Each row of a before or after table is a point. The points were changed in one or more steps. Then noise was added and the rows were shuffled. The steps act on how far a point lies along the listed directions, d1 being the first. Write out the steps. A step turns or swaps two directions, mirrors them in a line or flattens them onto one, adds a multiple of one to another, or multiplies one. Angles are multiples of 10 degrees, from the lower direction toward the higher: turns from -170 to 170, lines from 10 to 170 but not 90. Use the fewest steps. Two steps may share a direction if one is a turn and the other turns, adds or multiplies; they go together, in the order done. Otherwise the lowest direction goes first.

Directions:
(1): [ 0.31 -0.26 -0.43]
(2): [-0.50 -0.12 -0.29]
(3): [ 0.04  0.52 -0.28]
Before (10 x 3):
[[-0.18  0.21 -0.12]
 [-0.64  0.06  0.35]
 [ 0.23 -0.17 -0.25]
 [ 0.24  0.08 -0.09]
 [-0.50 -0.29  0.01]
 [ 0.58  0.46 -0.21]
 [-0.01  0.28  0.27]
 [-0.42  0.05  0.56]
 [-0.21 -0.52  0.13]
 [ 0.00  0.29  0.81]]
After (10 x 3):
[[ 0.28  0.19 -0.22]
 [-0.01 -0.12 -0.27]
 [-0.43  0.33  0.18]
 [ 0.60 -0.48  0.10]
 [ 0.17 -0.16  0.12]
 [ 0.47  0.68 -0.20]
 [-0.22  0.45 -0.51]
 [-0.50  0.20 -0.16]
 [ 0.00  0.62 -0.32]
 [-0.05 -0.22  0.25]]
Steps: turn d1 and d3 by -110 degrees

Directions:
(1): [ 0.43  0.49 -0.08 -0.17]
(2): [ 0.29 -0.23  0.54 -0.20]
(3): [-0.34  0.11  0.01 -0.58]
Before:
[[-0.47 -0.26  0.20 -0.34]
 [-0.20 -0.12 -0.11  0.13]
 [-0.07 -0.47 -0.30  0.56]
 [-0.08  0.08 -0.25  0.23]
 [-0.02 -0.13  0.33  0.18]
 [ 0.22  0.05  0.35 -0.51]
 [ 0.08  0.26 -0.26  0.05]
 [ 0.04 -0.27 -0.16  0.55]
 [-0.52 -0.27 -0.15  0.11]
 [ 0.11  0.13 -0.17  0.92]
 [ 0.10 -0.28  0.10  0.18]
 [ 0.39  0.32 -0.25  0.40]
 [-0.01 -0.27  0.37  0.10]]
After (13 x 4):
[[-0.50  0.40 -0.33 -0.55]
 [-0.17 -0.05 -0.16  0.14]
 [ 0.29 -0.34  0.16  1.32]
 [ 0.16  0.37 -0.19  0.18]
 [-0.11 -0.26  0.02  0.29]
 [ 0.13 -0.30 -0.49  0.84]
 [ 0.24  0.08 -0.22  0.31]
 [ 0.13  0.31 -0.07  0.28]
 [ 0.16  0.34  0.13 -0.67]
 [ 0.00 -0.31  0.23  0.04]
 [-0.50  0.02 -0.38  0.05]
 [ 0.22 -0.22 -0.25  0.82]
 [ 0.39 -0.44  0.37  0.61]]
Steps: swap d1 and d2; multiply d3 by 1.6

Directions:
(1): [-0.25  0.43 -0.13 -0.50  0.39 -0.19]
(2): [ 0.36 -0.15  0.43  0.09  0.56 -0.20]
(3): [-0.31 -0.57 -0.30  0.01  0.14 -0.41]
(4): [ 0.08  0.40 -0.18  0.49 -0.07 -0.50]
Before (14 x 6):
[[ 0.08  0.36  0.02 -0.06  0.13  0.23]
 [ 0.58  0.05  0.12  0.78 -0.35  0.40]
 [ 0.30  0.11  0.53  0.10  0.43 -0.22]
 [ 0.05  0.01 -0.44  0.07 -0.44  0.35]
 [-0.32 -0.08 -0.06 -0.29  0.13 -0.47]
 [-0.29 -0.14 -0.19 -0.23  0.16 -0.04]
 [ 0.53 -0.23  0.51  0.50 -0.62  0.34]
 [ 0.19 -0.56  0.33  0.02 -0.34  0.47]
 [-0.22 -0.16 -0.44  0.14 -0.63  0.24]
 [ 0.38  0.33  0.48 -0.08  0.55 -0.10]
 [ 0.29  0.29  0.46  0.34  0.15  0.02]
 [ 0.33  0.13  0.44  0.55  0.02 -0.25]
 [ 0.07  0.12  0.00  0.16 -0.02 -0.12]
 [-0.04 -1.65  0.12  0.46 -0.12  0.22]]
After:
[[ 0.05 -1.64  0.21  0.48 -0.03  0.21]
 [ 0.31  0.04 -0.12  0.10 -0.16  0.30]
 [ 0.18 -0.11  0.00  0.19 -0.19  0.15]
 [-0.25 -0.07  0.00 -0.30  0.22 -0.49]
 [-0.10  0.08  0.09  0.04 -0.01 -0.17]
 [-0.04  0.27 -0.04 -0.18  0.13 -0.02]
 [ 0.38 -0.28  0.37  0.47 -0.77  0.38]
 [-0.01  0.24  0.12  0.29 -0.17  0.09]
 [-0.20 -0.13 -0.05 -0.18  0.28 -0.07]
 [ 0.17 -0.51  0.32  0.01 -0.40  0.46]
 [ 0.06  0.10 -0.04  0.17 -0.02 -0.11]
 [ 0.05  0.12  0.13  0.53 -0.27 -0.21]
 [ 0.44  0.02 -0.04  0.75 -0.44  0.40]
 [ 0.05  0.36 -0.07 -0.04  0.08  0.21]]
Steps: flatten d2 and d3 onto the line at 70 degrees

Directions:
(1): [ 0.41 -0.08  0.29 -0.40  0.20  0.49  0.05  0.48]
(2): [ 0.17 -0.92 -0.15  0.18 -0.04 -0.04 -0.06  0.00]
(3): [-0.49 -0.12  0.59  0.41 -0.08  0.05  0.20  0.35]
(4): [ 0.18  0.13 -0.17  0.60  0.62  0.29  0.09 -0.08]
Before (12 x 8):
[[-0.04 -0.56  0.23 -0.45 -0.27  0.03 -0.15  0.39]
 [-0.24  0.57  0.08  0.42  0.25  0.19  0.04 -0.06]
 [ 0.31 -0.04  0.12  0.37  0.42  0.21  0.14 -0.01]
 [ 0.13 -0.80  0.06 -0.41 -0.51  0.02  0.04  0.30]
 [ 0.25 -0.22  0.01 -0.36 -0.29  0.23  0.06  0.35]
 [ 0.46 -0.36 -0.03 -0.58 -0.19  0.11 -0.13  0.15]
 [-0.15 -0.64 -0.18  0.39  0.14 -0.05 -0.11 -0.34]
 [ 0.36  0.77 -0.33 -1.14 -0.16 -0.10 -0.47 -0.06]
 [ 0.31 -0.42 -0.12 -0.02  0.32  0.16 -0.01  0.07]
 [-0.43  0.09 -0.09 -0.42 -0.40 -0.44 -0.01 -0.17]
 [ 0.05  0.43 -0.24 -0.47 -0.14 -0.17 -0.21 -0.30]
 [-0.42  0.75 -0.37  0.62  0.08 -0.42  0.16 -0.53]]
After (12 x 8):
[[-0.44 -0.07 -0.16 -0.06 -0.71 -0.58  0.06 -0.28]
 [ 0.16 -0.02  0.21  0.25  0.41  0.55  0.01  0.32]
 [-0.49 -0.30 -0.04 -0.07 -0.47 -0.45 -0.16 -0.09]
 [ 0.76 -0.54 -0.45 -1.02 -0.16  0.01 -0.52  0.10]
 [-0.14 -0.07 -0.34  0.27  0.15 -0.27 -0.03 -0.34]
 [-0.12  0.18  0.17 -0.76 -0.20 -0.04  0.00  0.18]
 [ 0.41 -0.03 -0.11 -0.65 -0.03  0.13 -0.21  0.00]
 [ 0.14 -0.04 -0.02  0.53  0.36  0.04  0.09 -0.19]
 [ 0.42  0.75  0.25 -0.20  0.46  0.61  0.29  0.46]
 [-0.05 -0.36 -0.27  0.04 -0.49 -0.24  0.01 -0.07]
 [ 0.05 -0.32 -0.34 -0.11 -0.39 -0.43 -0.21 -0.37]
 [-0.43  0.61 -0.02  0.22  0.21 -0.04 -0.03 -0.41]]
Steps: turn d1 and d2 by 110 degrees

Directions:
(1): [ 0.51  0.35 -0.08  0.15 -0.65 -0.17  0.18 -0.33  0.19]
(2): [-0.31  0.32 -0.47 -0.12  0.28 -0.08 -0.27 -0.65  0.16]
(3): [-0.05 -0.23  0.65  0.09  0.19 -0.58  0.05 -0.40  0.17]
(4): [-0.51  0.08 -0.03  0.62 -0.24 -0.08 -0.17  0.28  0.47]
Before, 13 rows:
[[-0.08  0.62 -0.60  0.66 -0.65  0.08 -0.12 -0.44  0.51]
 [-0.07  0.47 -0.51  0.47 -0.45  0.21 -0.15  0.12  0.75]
 [-0.07 -0.02  0.04  0.14 -0.06  0.09  0.01  0.51  0.02]
 [ 0.11  0.52 -0.60  0.07 -0.06  0.13 -0.12 -0.18  0.12]
 [ 0.58 -0.02  0.07  0.07 -0.75 -0.01  0.15 -0.21 -0.16]
 [ 0.00  0.06 -0.01  0.34 -0.07  0.15  0.01  0.62 -0.03]
 [-0.87  0.17  0.10 -0.03  0.52 -0.59 -0.39 -0.82  0.37]
 [ 0.24  0.11  0.48  0.65 -0.67 -0.33  0.19 -0.11  0.70]
 [ 0.00 -0.07 -0.09 -0.17  0.22  0.31  0.03  0.12 -0.22]
 [-0.57 -0.21  0.10  0.35  0.00 -0.37 -0.22 -0.09  0.27]
 [ 0.19 -0.06  0.45  0.61 -0.28 -0.51  0.05 -0.22  0.12]
 [ 0.52 -0.13 -0.05 -0.37 -0.02  0.21  0.36  0.06 -0.39]
 [ 0.32 -0.15 -0.21 -0.11  0.15  0.25 -0.09  0.26 -0.22]]
After, 13 rows:
[[-0.21  0.14  0.04  0.22  0.01 -0.27 -0.09 -0.07  0.28]
 [ 0.00 -0.39  0.42  0.27 -0.10 -0.02  0.28  0.52 -0.02]
 [ 0.60  0.56 -0.65 -0.81 -0.22  0.28  0.08 -0.54 -0.46]
 [-0.45 -0.02 -0.15 -0.31  0.92 -0.01 -0.33 -0.44  0.30]
 [-0.66  0.19 -0.73  0.04  0.38  0.64 -0.38  0.22  0.24]
 [ 0.05 -0.13  0.19 -0.30  0.71 -0.13 -0.04 -0.15 -0.24]
 [-0.28  0.19  0.09  0.41  0.17 -0.33 -0.18 -0.13  0.27]
 [-0.51 -0.48  0.02  0.14  0.15  0.32 -0.24  0.49 -0.24]
 [ 0.15 -0.10  0.36  0.14 -0.10 -0.12  0.17 -0.08  0.05]
 [-0.25  0.19 -0.69  0.28  0.06  0.40 -0.29  0.24 -0.20]
 [-0.52 -0.15 -0.28 -0.38  1.04  0.25 -0.28 -0.49 -0.32]
 [-0.02  0.26 -0.63 -0.12 -0.22  0.00 -0.17 -0.47 -0.03]
 [ 0.20 -0.26  0.33  0.27  0.03 -0.25 -0.04  0.08  0.13]]
Steps: turn d1 and d3 by -160 degrees; turn d2 and d4 by -80 degrees

Directions:
(1): [-0.01 -0.06  0.10  0.05  0.33 -0.06 -0.53 -0.70  0.33 -0.26 -0.45]
(2): [ 0.73  0.10 -0.19  0.44 -0.31  0.50 -0.03 -0.14  0.17 -0.25  0.21]
(3): [-0.25  0.44 -0.63 -0.01 -0.16 -0.46 -0.02 -0.08  0.46 -0.19  0.35]
Before:
[[ 0.23  0.34 -0.41  0.40 -0.23 -0.31 -0.06  0.29  0.13 -0.16  0.55]
 [-0.14  0.31 -0.47  0.05  0.00 -0.64 -0.46 -0.38  0.73 -0.36  0.19]
 [ 0.55 -0.21  0.23  0.32  0.11  0.32 -0.11 -0.31 -0.05 -0.06 -0.19]
 [-0.39  0.24 -0.48 -0.01  0.40 -0.28 -0.43 -0.43  0.43 -0.25 -0.11]
 [ 0.29 -0.43  0.43  0.29  0.06  0.30  0.02  0.19 -0.17  0.23 -0.05]
 [-0.61  0.05 -0.04 -0.01  0.51 -0.25 -0.57 -0.60  0.46 -0.24 -0.37]
 [ 0.14 -0.27  0.35  0.20  0.45  0.33 -0.71 -0.78  0.01 -0.13 -1.02]
 [ 0.23 -0.27  0.54  0.05  0.31  0.31  0.13 -0.01 -0.34  0.22 -0.64]
 [ 0.86 -0.25  0.07  0.24 -0.08  0.88 -0.22 -0.52  0.10 -0.16  0.10]
 [-0.66 -0.31  0.00 -0.17  0.23 -0.46  0.11  0.16 -0.05  0.08 -0.25]
 [-0.62  0.11  0.29 -0.37  0.56 -0.36 -0.57 -0.72  0.30 -0.16 -0.49]]
After (11 x 11):
[[-0.28  0.05 -0.24  0.01  0.49 -0.14 -0.50 -0.49  0.34 -0.24 -0.27]
 [ 0.43  0.04 -0.13  0.32 -0.10  0.12 -0.04 -0.22  0.10 -0.13  0.07]
 [ 0.15 -0.16  0.06  0.31 -0.06  0.09  0.15  0.31  0.02  0.21  0.27]
 [-0.12  0.15 -0.29  0.21  0.12 -0.13 -0.55 -0.58  0.36 -0.25 -0.53]
 [-0.68  0.23  0.12 -0.39  0.52 -0.46 -0.50 -0.67  0.42 -0.19 -0.39]
 [ 0.07 -0.02 -0.01  0.09  0.20 -0.35 -0.57 -0.46  0.52 -0.34 -0.17]
 [ 0.07  0.14 -0.05 -0.01  0.10 -0.07  0.27  0.13 -0.10  0.13 -0.21]
 [ 0.75 -0.04 -0.29  0.25 -0.27  0.63 -0.17 -0.43  0.26 -0.17  0.37]
 [-0.64 -0.31 -0.02 -0.18  0.26 -0.40  0.09  0.10 -0.09  0.13 -0.29]
 [ 0.36  0.05  0.05  0.42 -0.05 -0.04 -0.20  0.17 -0.14 -0.04  0.23]
 [-0.65  0.08 -0.09 -0.05  0.47 -0.27 -0.55 -0.57  0.48 -0.27 -0.38]]
Steps: flatten d1 and d3 onto the line at 20 degrees
